Each row is a point. Each copy is the shape, with its points in the same order, stretched, turned, moved and blurred by noise. Is it also mirrored, or only turned?
In the rows, 128 means zero.

Shape (7 x 3)
[[137 118 151]
 [ 92 210 144]
 [161 134 179]
 [122 148 122]
 [ 32 152 124]
 [155 118 164]
 [122 121 146]]
Copy 1 (7 x 3)
[[135 114 157]
 [ 47 160  94]
 [137 152 172]
 [113 112 111]
 [ 24  65 107]
 [142 133 167]
 [115 105 149]]
Copy 1 is: only turned
Copy 2 (7 x 3)
[[107 118  94]
 [112 160 186]
 [ 78 141  90]
 [136 132 125]
 [139  78 195]
 [ 93 126  83]
 [115 113 111]]
Copy 2 is: mirrored
Copy 3 (7 x 3)
[[135 104 128]
 [ 84 175  70]
 [133  81 101]
 [134 146 115]
 [ 60 199 149]
 [140  87 119]
 [125 119 134]]
Copy 3 is: mirrored
Copy 4 (7 x 3)
[[163 121 118]
 [159 200  54]
 [198 135 123]
 [135 147 111]
 [ 97 141  21]
 [183 120 131]
 [152 122 108]]
Copy 4 is: mirrored

Shape (10 x 6)
[[186  94 164 148 165 140]
 [135 135 157  73  67 169]
 [ 91 133 183  59  75 122]
 [141  78 106 150 145 136]
 [136 138  73 153 114 184]
 [164 108 129 151 142 143]
 [ 84 132 182  99 120 127]
 [ 92  74 129 180  89 166]
 [104 105  80 117 112 214]
 [134 138 133 111 110 195]]
Copy 1 (10 x 6)
[[181 100 147 160 165 145]
 [171 166 120  68  79 141]
 [141 149 141  35 102 106]
 [137  81  94 148 131 153]
 [124 141  82 154  87 201]
 [152 109 123 160 137 153]
 [113 121 162  59 128 127]
 [110  50 117 128  58 171]
 [126 121  72 101  79 221]
 [151 152 120 102  99 188]]
Copy 1 is: only turned
Copy 2 (10 x 6)
[[145 187 164 120 155  69]
 [149 128 143  74  68 179]
 [143  77 143  68 126 197]
 [ 99 141 146 148 127  85]
 [124 151 118 167  57 137]
 [140 161 145 133 125  92]
 [138 102 154 111 158 182]
 [114 111 205 167  88 120]
 [ 81 155 141 151  55 169]
 [134 162 142 120  75 168]]
Copy 2 is: mirrored
Copy 3 (10 x 6)
[[175  54 146 158 149 147]
 [168 141 147 111  65 189]
 [156 165 204 103  74 163]
 [114  82 137 142 162 171]
 [102 109  70 129 116 163]
 [149  85 127 146 144 153]
 [136 130 196 119  91 128]
 [ 80 112 147 191 102 191]
 [ 83  95 101 103  88 185]
 [143 100 114 120  76 163]]
Copy 3 is: mirrored

Shape (11 x 8)
[[ 65 147 139 118 151 110 119  96]
 [154 119  91  97 147 152 114 116]
 [110 158  88 103 113 125 146 129]
 [107 134 158 100 110 139 159 122]
 [148 153 156 155 143 152 106 110]
 [145 112  92 147 128 149 121  85]
 [ 76 135 133 128 119 121 120 147]
 [122 114 102 121 143 153 167 129]
 [131 130 111 105 131 156 119 147]
 [140  70 142 126  58   7 140 143]
 [154 146 140 139 153  93 111 148]]
Copy 1 (11 x 8)
[[118 148  61 121 127  98 134 167]
 [134 114 120  98 145 156 149 101]
 [128 175 118 103 104 142 156 126]
 [144 130 121 133  99 129 159 177]
 [188 113  79 158 137 149 130 120]
 [111 118  95 152 149 160 166  90]
 [115 160  96 127 104 137 113 175]
 [122 150 136 129 159 158 173 141]
 [141 133 124 108 129 167 136 144]
 [ 57 111 160 171  60  47 110  95]
 [163 132 114 133 126  96  99 112]]
Copy 1 is: mirrored
Copy 2 (11 x 8)
[[ 96 174 198 164 128 111 133 106]
 [131 124 139  94 152 113  78 116]
 [121 174 141  96 123 111 141 113]
 [113 155 155 128 106 176 139 106]
 [159 143 156 177 143 137 102 142]
 [169 140 149 115 105  90  82 102]
 [ 96 147 152 137 115 119 155 129]
 [132 112 152  97 128 126 132  90]
 [116 130 144 107 144 131 113 136]
 [ 69 164  23 172  52 115 132  45]
 [123 142 105 178 163 114 125 111]]
Copy 2 is: mirrored

Shape (14 x 11)
[[148 106 116 161 100 142 158 108 115  92 143]
 [161  98 194 166  66 168 142 167  92  91 143]
 [ 87  98 113 108 137  88 131 153  89  99  97]
 [119 116 172  89 158  85 146 144  81 121 153]
 [ 97 145 138 145 127 152 134 103  99 107  82]
 [101 172 179 180 132 100 160 174 106 157 127]
 [164 174 135 114 105 121  94 110 148 175  95]
 [148  93 149 116 162 111  81 131 123 136 126]
 [ 97 147 175 110 106 147  68 139 147 171 158]
 [130  84 129 137  76 170  75 100 128 129  98]
 [166 135 167 167 106 151 115 156  83 178 164]
 [161 145 175  90 104  81 159 103 149 164 175]
 [124 178 116 112 155 140 152 152 139 137 128]
 [ 89 164 118 162 129 115  83 118  93 103  97]]
Copy 1 (14 x 11)
[[166 151 150 127 112 147 111 127 127 113  92]
 [120 160 195 105 130 119  78 181  71  92  81]
 [160 132  79 127 175 112 181 155 137  85 140]
 [131 140  87 101 164  92 105 136 120  44 162]
 [118 180 117 110 117 102 155 148 122 127 130]
 [132 137 154 118 139  75 101 174  86  88 216]
 [ 75 101 118  91 113 128 130 113 111 160 151]
 [ 93 119  96 155 167 111 123 104 108 105 113]
 [ 42 136 150 133 153 134  95 151 153 115 172]
 [ 69 156 138 136 146 172 150 121 118 156  73]
 [ 96 135 140 119 144 137  43 172  59 119 138]
 [111 109 146  71 125 131  73  85 138  74 182]
 [142 123 114 101 129  76 107 148 159 150 169]
 [116 140  96 154 104 130 169 185 118 114 142]]
Copy 1 is: only turned
Copy 2 (14 x 11)
[[129 105 103 150  63 124 159 103 114 110 168]
 [136 108 150 101   7 115 101  84  54 180 131]
 [147 123 133  92 177 116 101 186 105  95 169]
 [158 186 191 107 127 115  95 185 130 143 164]
 [ 76 102 149  88 103 143 148 166 136  86 109]
 [ 81 190 132  52 107 159 151 175 151 221 134]
 [101 151 135 106 180 119 147  85 165 151  39]
 [126 142 148 175 151  76  80 166 121 157  95]
 [ 82 131 197 103 134  43 102  97 201 195  75]
 [ 82  68 142 144 120  56 112  71  93 103  86]
 [ 96 184 145 124  61 131  77  78 146 213 111]
 [143 210 180 121 133  93 183  86 147 184 133]
 [127 121 131 114 142 179 146 145 206 156 105]
 [ 92 122 107  71 136 100 115 187 179  89 108]]
Copy 2 is: only turned
